Each row is a point. Before rounding, the points of a table are all equally far from one centre. They may lie mostly on one side of it. Write the centre, to within rounding.

Points:
0.063; 0.020
0.051; 0.038
-0.023; 0.000
-0.019; 0.023
0.063; -0.005
Centre: 0.021; 0.006

Points:
-0.053; -0.022; -0.032; -0.008; 0.014; -0.020
-0.007; -0.046; 0.004; -0.012; -0.024; -0.054
-0.042; -0.038; -0.001; 0.007; 0.001; -0.049
-0.041; -0.018; -0.016; 0.033; -0.033; -0.015
-0.009; -0.008; -0.033; -0.004; -0.062; -0.026
-0.047; -0.057; -0.023; -0.040; -0.042; 0.011
-0.028; -0.018; -0.038; 0.014; -0.054; -0.033
-0.056; -0.057; -0.023; -0.016; -0.047; -0.046
-0.031; -0.031; 0.000; -0.050; -0.065; 0.004
-0.067; -0.039; -0.032; -0.030; -0.056; -0.034
Centre: -0.035; -0.023; -0.009; -0.020; -0.029; -0.018

Points:
-0.025; 0.055; 0.038; -0.090; -0.017; 0.031; -0.023; 0.030; 0.035; -0.013; 0.016; 0.000
0.014; 0.055; 0.032; -0.027; 0.008; 0.054; 0.019; -0.049; 0.039; 0.000; 0.026; -0.010
-0.014; -0.006; 0.055; -0.012; 0.007; -0.010; 0.020; 0.038; -0.026; 0.025; 0.050; -0.031
-0.003; 0.054; 0.045; -0.059; -0.008; 0.064; -0.032; 0.004; -0.021; 0.011; -0.028; -0.003
-0.026; -0.071; -0.028; -0.038; 0.020; 0.033; -0.001; 0.004; 0.018; -0.039; 0.010; -0.004
-0.040; -0.013; 0.003; -0.030; -0.032; 0.082; 0.042; 0.019; -0.043; 0.003; 0.023; 0.044
0.011; -0.032; 0.003; -0.019; 0.031; 0.041; 0.028; -0.063; 0.004; -0.008; -0.008; 0.005
-0.014; 0.014; -0.021; -0.014; 0.010; 0.043; 0.041; -0.062; -0.008; -0.042; 0.066; 0.010
-0.052; 0.028; 0.036; -0.009; 0.008; 0.056; -0.036; 0.046; -0.035; -0.003; 0.058; -0.003
-0.010; -0.009; 0.022; -0.051; 0.026; 0.008; 0.007; -0.055; 0.037; -0.038; 0.050; 0.025
-0.016; 0.050; -0.035; -0.037; 0.029; 0.078; -0.014; -0.001; -0.068; -0.031; 0.020; 0.044
-0.030; 0.012; 0.035; -0.068; -0.040; 0.046; 0.020; -0.047; -0.031; -0.002; 0.002; 0.026
-0.030; 0.058; -0.023; -0.052; 0.022; 0.002; -0.008; 0.004; -0.018; -0.055; 0.087; 0.001
0.029; -0.005; 0.050; -0.032; -0.004; 0.089; -0.021; 0.011; 0.032; -0.017; 0.037; 0.032
-0.020; 0.039; -0.015; -0.068; -0.020; -0.007; -0.011; -0.004; 0.053; -0.043; 0.038; 0.042
0.003; 0.058; 0.003; -0.068; -0.006; 0.051; 0.030; 0.025; 0.002; 0.063; 0.004; 0.034
Centre: 0.002; 0.014; -0.005; -0.035; 0.004; 0.028; 0.002; 0.012; -0.011; -0.009; 0.025; 0.010

Points, 29 rows:
-0.001; 0.034; 0.049; -0.017; 0.069; 0.034; 0.008; 0.018; 0.001; -0.011; -0.036; -0.009; -0.059; -0.034; 0.071; 0.046; -0.025; -0.026; -0.006; -0.055; 0.015; -0.003; -0.058; -0.028
-0.008; 0.062; 0.004; -0.061; 0.034; 0.003; -0.033; -0.016; 0.033; -0.028; 0.002; 0.046; -0.034; 0.014; 0.084; 0.020; -0.011; -0.045; -0.036; -0.006; -0.023; -0.042; 0.055; -0.032
0.008; -0.019; -0.020; -0.015; -0.014; 0.007; 0.044; 0.046; 0.045; -0.020; -0.020; 0.039; -0.029; 0.031; 0.055; 0.028; 0.024; -0.033; 0.001; 0.027; 0.030; -0.004; 0.033; -0.011
0.043; -0.011; -0.012; -0.015; 0.037; 0.063; 0.013; 0.008; -0.035; 0.012; 0.008; 0.034; -0.042; 0.045; 0.103; -0.010; -0.015; -0.017; 0.001; -0.004; -0.019; -0.025; -0.032; -0.061
-0.003; 0.013; -0.014; -0.053; 0.079; 0.000; -0.006; 0.016; 0.010; -0.026; -0.002; -0.037; -0.051; 0.010; 0.053; 0.022; 0.025; -0.044; -0.021; -0.020; 0.010; -0.040; 0.057; -0.040
-0.003; -0.021; -0.022; -0.059; 0.032; 0.038; 0.020; -0.033; -0.043; -0.017; 0.001; 0.053; -0.042; 0.018; 0.048; 0.056; -0.048; -0.020; -0.033; -0.031; 0.001; 0.041; -0.017; -0.047
0.032; 0.009; -0.002; -0.040; 0.025; 0.051; -0.021; -0.015; -0.030; 0.028; -0.012; 0.039; -0.009; -0.007; 0.100; 0.032; -0.031; 0.025; -0.074; -0.054; -0.022; -0.010; 0.029; -0.078
-0.014; 0.043; 0.005; -0.020; 0.040; 0.046; 0.007; 0.007; 0.022; 0.007; -0.053; 0.010; -0.021; -0.018; 0.051; -0.041; 0.042; -0.008; -0.020; 0.031; 0.061; -0.008; 0.049; -0.003
-0.035; 0.034; 0.003; -0.017; 0.044; 0.055; 0.006; 0.004; -0.008; -0.038; -0.007; 0.019; 0.014; -0.004; 0.024; 0.054; 0.034; -0.044; -0.059; -0.009; 0.050; -0.038; -0.017; 0.033
-0.008; 0.026; -0.028; -0.025; 0.049; 0.071; 0.002; -0.003; -0.045; 0.029; -0.015; -0.012; 0.000; -0.012; 0.074; -0.014; -0.070; -0.051; 0.026; -0.027; 0.005; 0.012; -0.045; -0.009
-0.015; 0.027; 0.009; -0.033; 0.074; 0.021; -0.016; 0.005; -0.016; -0.007; -0.056; 0.004; -0.003; 0.020; 0.107; 0.026; -0.032; -0.051; 0.032; -0.039; 0.040; -0.006; -0.027; -0.008
-0.009; 0.018; 0.003; -0.031; 0.038; 0.065; 0.024; -0.079; 0.035; 0.025; 0.016; 0.020; -0.012; 0.005; 0.101; -0.001; 0.042; -0.008; -0.021; -0.029; 0.008; 0.042; 0.015; 0.022
-0.067; 0.053; -0.041; 0.012; 0.031; 0.007; 0.034; -0.050; -0.073; -0.005; -0.018; -0.006; 0.002; -0.030; 0.083; 0.039; -0.009; -0.034; -0.045; -0.036; 0.012; -0.051; 0.017; -0.032
0.022; 0.043; -0.016; -0.005; 0.034; 0.068; -0.004; -0.010; -0.019; 0.057; -0.031; 0.024; -0.037; 0.042; 0.094; 0.016; 0.023; -0.004; 0.002; -0.026; -0.012; 0.010; 0.009; 0.037
0.008; -0.014; -0.009; 0.011; 0.041; 0.070; 0.005; 0.000; 0.023; 0.019; -0.017; -0.023; -0.035; -0.052; 0.047; -0.031; 0.024; -0.059; -0.051; -0.032; -0.042; -0.015; 0.034; -0.013
-0.014; 0.037; -0.005; 0.010; 0.067; -0.028; 0.016; -0.048; -0.026; 0.026; 0.006; -0.001; 0.015; -0.045; 0.059; 0.036; 0.030; -0.063; -0.014; -0.024; 0.007; -0.018; -0.068; -0.021
0.013; 0.059; 0.007; -0.037; 0.020; -0.021; 0.002; -0.057; -0.010; -0.015; 0.045; 0.015; -0.055; 0.027; 0.032; 0.002; -0.046; -0.019; 0.014; -0.039; -0.012; 0.020; 0.009; 0.002
0.000; 0.023; -0.028; -0.031; 0.029; 0.076; 0.072; -0.015; -0.074; 0.035; -0.011; 0.024; -0.019; -0.030; 0.054; -0.001; -0.002; -0.030; 0.014; -0.004; -0.002; 0.051; 0.026; -0.028
-0.023; -0.010; 0.053; -0.020; 0.039; -0.006; -0.012; -0.005; -0.041; 0.020; -0.012; 0.033; -0.033; 0.007; 0.048; 0.046; -0.034; 0.012; -0.057; -0.056; 0.037; -0.002; -0.048; 0.000
-0.057; 0.028; -0.025; -0.028; 0.061; 0.018; 0.090; -0.018; 0.011; 0.021; -0.046; -0.025; -0.043; -0.034; 0.050; -0.002; 0.013; -0.029; -0.016; -0.049; -0.014; -0.005; 0.004; 0.042
-0.028; -0.011; -0.044; -0.044; 0.046; 0.054; -0.017; 0.013; -0.013; 0.042; -0.028; 0.008; -0.020; 0.004; 0.041; 0.000; -0.062; -0.042; -0.014; -0.039; 0.015; 0.047; -0.006; -0.024
-0.019; -0.013; -0.032; -0.043; 0.036; 0.055; -0.024; -0.033; -0.022; -0.007; -0.049; 0.033; -0.025; 0.000; 0.069; -0.001; 0.055; -0.033; -0.031; -0.056; 0.025; -0.028; -0.023; -0.018
-0.045; 0.021; 0.003; -0.032; 0.010; 0.044; 0.012; -0.014; -0.050; -0.015; -0.028; 0.062; -0.016; 0.007; 0.038; 0.054; 0.042; -0.018; -0.060; -0.039; 0.016; 0.008; -0.015; 0.030
-0.023; 0.030; -0.026; -0.053; 0.026; 0.056; 0.045; 0.016; -0.040; 0.000; -0.057; 0.058; -0.027; 0.019; 0.039; 0.034; 0.023; -0.010; 0.018; -0.020; -0.017; 0.035; 0.018; 0.014
0.000; 0.012; -0.027; -0.042; 0.023; 0.023; -0.001; -0.027; -0.023; 0.067; -0.079; -0.015; 0.025; 0.007; 0.075; 0.012; 0.024; -0.012; -0.043; 0.012; 0.014; 0.025; 0.001; 0.022
-0.005; 0.030; 0.007; -0.062; 0.079; 0.026; 0.032; -0.024; -0.044; 0.011; -0.037; -0.040; -0.030; -0.035; 0.029; 0.018; -0.013; -0.045; -0.017; -0.076; -0.009; -0.053; -0.019; -0.011
0.015; 0.039; -0.002; -0.034; 0.020; 0.026; -0.059; -0.029; 0.019; -0.008; -0.051; -0.019; -0.022; 0.037; 0.094; 0.031; -0.030; -0.044; -0.033; -0.039; -0.004; -0.009; 0.016; -0.010
0.035; 0.035; -0.004; -0.061; 0.096; 0.047; 0.026; -0.026; -0.044; -0.017; 0.006; -0.005; -0.031; 0.004; 0.044; 0.018; 0.019; -0.010; -0.026; -0.044; -0.016; 0.046; -0.020; -0.028
-0.008; -0.001; 0.008; -0.055; 0.042; 0.048; -0.040; -0.027; -0.005; -0.047; -0.034; 0.052; 0.008; 0.012; 0.102; 0.024; -0.032; -0.021; -0.008; -0.024; -0.007; 0.014; 0.042; -0.051
Centre: -0.002; 0.019; -0.001; -0.016; 0.026; 0.016; 0.031; -0.009; -0.002; 0.006; -0.007; 0.013; 0.003; -0.012; 0.058; 0.010; -0.011; -0.008; -0.021; -0.022; -0.002; -0.015; 0.007; -0.017

Points, 31 rows:
-0.028; -0.035; -0.054; -0.061; 0.047; -0.017; -0.030; -0.018; 0.031; 0.004; -0.006; -0.034; 0.053; 0.014; 0.035; 0.037; -0.004; -0.025; 0.009; 0.015; -0.047; 0.008; -0.007; 0.031
0.013; 0.024; -0.009; -0.040; -0.001; 0.033; -0.047; 0.012; 0.053; 0.007; 0.021; -0.039; 0.132; 0.031; 0.035; 0.033; -0.004; -0.028; 0.023; 0.007; -0.024; -0.020; -0.020; 0.002
0.013; -0.023; -0.021; -0.025; 0.030; 0.004; -0.041; -0.034; 0.050; 0.022; -0.009; -0.015; 0.086; 0.067; 0.003; 0.038; -0.009; -0.022; -0.016; -0.035; -0.054; 0.007; 0.031; 0.003
0.012; -0.013; -0.015; -0.025; 0.025; 0.044; -0.033; -0.042; 0.033; 0.028; 0.032; -0.033; 0.073; -0.002; 0.039; 0.037; -0.053; -0.066; 0.000; -0.016; -0.012; 0.015; 0.029; 0.018
-0.026; 0.003; -0.044; -0.033; 0.017; 0.035; -0.025; -0.029; 0.016; -0.031; -0.006; -0.057; 0.067; -0.038; 0.027; 0.065; 0.015; -0.036; 0.023; -0.008; -0.033; 0.030; -0.027; -0.018
-0.042; 0.005; -0.022; -0.018; 0.031; 0.035; -0.058; 0.006; 0.060; 0.004; -0.030; -0.007; 0.047; 0.042; 0.008; 0.017; -0.034; -0.037; -0.040; -0.018; -0.034; 0.006; 0.019; 0.036
-0.007; -0.002; -0.016; -0.046; 0.014; 0.027; -0.039; -0.004; 0.054; 0.013; -0.005; -0.053; 0.110; 0.049; 0.028; 0.033; -0.030; -0.042; -0.016; 0.006; -0.055; -0.004; 0.028; -0.017
-0.003; 0.036; -0.033; 0.004; -0.005; 0.039; -0.032; -0.016; 0.038; -0.026; 0.018; 0.010; 0.062; 0.061; 0.050; 0.017; -0.011; -0.013; 0.027; -0.016; -0.015; 0.048; -0.005; 0.024
-0.020; -0.040; -0.054; -0.034; -0.014; 0.009; -0.028; -0.006; 0.042; 0.003; 0.013; -0.023; 0.103; 0.039; 0.061; 0.041; -0.002; -0.056; -0.009; -0.011; -0.034; 0.007; 0.022; 0.030
0.004; -0.029; -0.047; -0.050; -0.021; 0.051; -0.020; -0.031; 0.046; -0.009; -0.004; -0.033; 0.109; 0.025; 0.023; 0.052; -0.003; -0.041; 0.021; -0.017; -0.035; 0.016; 0.001; 0.007
-0.048; -0.009; -0.041; -0.019; 0.013; 0.023; -0.055; 0.015; 0.023; 0.040; 0.013; -0.065; 0.057; 0.039; 0.026; 0.055; -0.030; -0.052; -0.016; -0.034; -0.021; -0.003; 0.002; 0.028
-0.023; -0.011; -0.055; -0.035; 0.029; 0.027; -0.056; -0.015; -0.006; -0.007; -0.005; -0.082; 0.070; 0.019; 0.007; 0.010; -0.016; -0.036; 0.013; 0.001; -0.017; 0.021; -0.011; -0.019
-0.009; -0.001; -0.036; -0.055; 0.033; 0.027; -0.065; -0.022; 0.062; -0.025; 0.007; -0.033; 0.074; 0.063; 0.031; 0.039; -0.033; -0.023; 0.015; -0.049; -0.004; 0.018; 0.006; 0.007
0.033; -0.044; -0.016; -0.036; 0.025; -0.002; -0.039; 0.015; -0.001; 0.034; 0.022; -0.030; 0.086; 0.027; 0.028; 0.047; -0.010; -0.027; 0.017; -0.014; -0.076; -0.008; 0.040; 0.001
-0.020; -0.006; -0.048; -0.022; 0.030; 0.014; -0.028; 0.004; 0.045; -0.014; -0.011; -0.035; 0.092; 0.050; 0.051; -0.002; -0.005; -0.007; 0.003; -0.013; -0.026; 0.028; 0.048; 0.012
-0.010; 0.005; -0.023; -0.058; 0.031; 0.044; -0.010; -0.051; 0.048; -0.015; -0.004; -0.031; 0.071; 0.026; 0.024; 0.054; -0.016; -0.049; 0.005; -0.013; -0.055; 0.002; 0.035; -0.052
-0.018; 0.002; -0.051; -0.030; 0.012; 0.056; -0.038; -0.056; 0.053; 0.001; 0.032; -0.042; 0.062; 0.014; 0.052; 0.064; -0.003; -0.050; 0.001; -0.013; -0.064; 0.013; 0.013; -0.009
-0.020; -0.025; -0.026; -0.030; 0.020; 0.036; -0.018; -0.014; 0.033; 0.025; 0.021; -0.079; 0.070; 0.033; -0.002; 0.029; 0.023; -0.029; -0.019; 0.000; -0.068; 0.009; -0.028; 0.003
0.004; 0.017; -0.022; -0.068; 0.039; 0.017; -0.018; 0.011; 0.022; -0.003; 0.025; -0.076; 0.083; 0.015; 0.042; 0.033; -0.025; -0.033; -0.031; -0.033; -0.009; -0.025; 0.028; -0.009
0.027; 0.010; -0.015; 0.041; 0.028; 0.000; -0.095; -0.004; 0.060; 0.016; 0.012; -0.009; 0.071; 0.007; 0.053; 0.020; -0.026; -0.031; -0.008; -0.033; -0.044; -0.015; 0.015; -0.021
-0.027; 0.013; -0.034; -0.062; 0.002; -0.016; 0.004; -0.054; 0.013; 0.038; 0.017; -0.004; 0.068; 0.040; 0.038; 0.059; 0.000; -0.016; 0.009; -0.027; -0.012; -0.017; -0.023; -0.036
0.003; -0.026; -0.013; -0.053; -0.031; 0.024; -0.036; -0.030; 0.041; 0.023; 0.050; -0.032; 0.040; 0.044; 0.028; 0.050; -0.044; -0.046; -0.037; 0.029; -0.017; -0.036; -0.010; 0.034
-0.008; -0.026; -0.023; -0.040; -0.038; 0.018; -0.058; -0.052; 0.005; 0.020; 0.043; -0.062; 0.071; -0.016; 0.040; 0.026; 0.032; -0.042; -0.008; -0.027; -0.062; 0.030; -0.004; 0.014
-0.012; -0.011; -0.070; -0.060; 0.008; 0.041; -0.017; -0.041; 0.020; -0.020; 0.019; 0.019; 0.061; 0.009; 0.032; 0.049; -0.015; -0.057; -0.019; -0.037; -0.012; 0.022; 0.005; -0.003
-0.007; 0.022; -0.013; -0.004; -0.001; 0.020; -0.067; -0.042; 0.002; -0.004; 0.012; 0.004; 0.072; 0.061; 0.015; -0.014; 0.004; 0.005; 0.020; -0.019; -0.020; 0.021; 0.033; 0.037
0.040; -0.008; 0.007; -0.005; -0.008; 0.015; -0.043; -0.001; 0.006; 0.007; 0.040; -0.008; 0.093; 0.017; 0.052; 0.055; -0.037; -0.028; -0.022; 0.011; -0.055; 0.023; 0.047; -0.001
0.007; -0.015; -0.029; -0.055; -0.013; -0.010; -0.038; -0.023; 0.065; -0.009; 0.010; -0.013; 0.068; 0.024; 0.061; 0.039; 0.004; -0.050; -0.010; -0.022; -0.037; 0.060; 0.037; 0.030
0.012; 0.017; -0.006; -0.033; 0.010; 0.004; -0.049; 0.003; 0.042; 0.001; -0.022; -0.019; 0.074; 0.035; 0.037; 0.029; 0.010; -0.073; -0.009; 0.011; -0.054; 0.006; 0.005; 0.046
-0.034; 0.001; -0.032; -0.044; 0.032; 0.034; -0.062; -0.011; 0.032; 0.009; 0.023; -0.041; 0.109; 0.035; 0.049; 0.044; 0.009; -0.015; 0.004; -0.007; -0.048; 0.028; 0.025; 0.008
-0.022; 0.007; -0.009; -0.048; -0.026; 0.015; -0.056; -0.037; 0.036; -0.011; 0.020; 0.003; 0.077; 0.013; 0.055; 0.052; -0.070; -0.056; 0.017; -0.039; -0.017; -0.018; -0.020; 0.018
0.007; -0.014; -0.052; -0.034; 0.025; 0.040; -0.027; -0.039; 0.039; 0.020; 0.000; -0.045; 0.096; 0.011; 0.034; 0.015; 0.016; -0.056; 0.000; -0.032; -0.048; 0.005; 0.021; -0.007
Centre: -0.012; -0.013; 0.003; -0.026; -0.017; 0.015; -0.043; 0.002; 0.034; -0.005; 0.022; -0.014; 0.029; 0.005; 0.023; 0.025; 0.007; -0.013; 0.004; -0.014; -0.015; -0.010; 0.011; -0.021
